Each row is a point. To make a cloud, some directions were put in groups of two or more. Within a group, all points are equally far from the middle, so they leave a hole (a ring in 2 directions, a hollow ball in 3). The other directions are filled evenly. Then the cloud was stretched, turned, moved and blurred a little. How many holes are there, and how many directions does each take, smallest first?

Cloud (20 x 3):
0.007,0.021,-0.035
-0.026,-0.031,-0.010
-0.042,0.029,0.036
0.016,-0.048,0.016
0.036,-0.012,-0.015
0.029,0.077,0.026
0.035,0.057,-0.022
-0.004,0.087,0.006
-0.031,-0.025,-0.010
0.051,-0.002,0.016
-0.045,-0.018,0.008
0.039,0.012,-0.023
0.029,-0.029,-0.008
0.046,0.051,-0.013
-0.002,-0.048,-0.001
-0.029,0.048,0.042
-0.030,0.060,0.031
0.038,-0.021,-0.006
0.053,0.024,0.025
0.024,0.046,0.049
Holes: 1 (3)

Cloud, 30 rows:
0.007,-0.011,0.007,-0.039
0.038,-0.057,-0.026,0.015
0.052,-0.040,-0.016,-0.001
0.045,0.005,-0.014,-0.064
0.071,-0.059,-0.014,0.033
0.001,-0.027,-0.009,0.038
0.012,-0.001,-0.042,0.070
-0.030,-0.004,-0.015,-0.012
0.071,0.021,-0.012,0.007
0.068,-0.057,-0.010,0.051
0.031,-0.038,0.038,0.008
0.029,-0.033,0.006,-0.029
0.032,0.004,0.050,0.016
-0.045,0.020,0.017,-0.012
-0.010,0.050,-0.004,-0.007
0.010,-0.011,0.009,-0.007
0.068,-0.018,-0.041,-0.052
-0.038,0.059,0.021,-0.010
-0.028,0.060,-0.003,0.005
0.037,-0.002,-0.060,0.000
-0.012,0.002,-0.027,0.047
0.051,-0.039,-0.016,-0.010
0.007,0.005,-0.033,0.063
0.059,0.009,-0.070,0.002
0.054,-0.022,-0.016,0.021
-0.027,0.073,0.004,-0.008
-0.015,-0.045,-0.018,-0.003
-0.020,-0.022,0.042,-0.003
-0.003,0.017,0.057,-0.058
0.035,0.018,0.046,0.016
Holes: 0
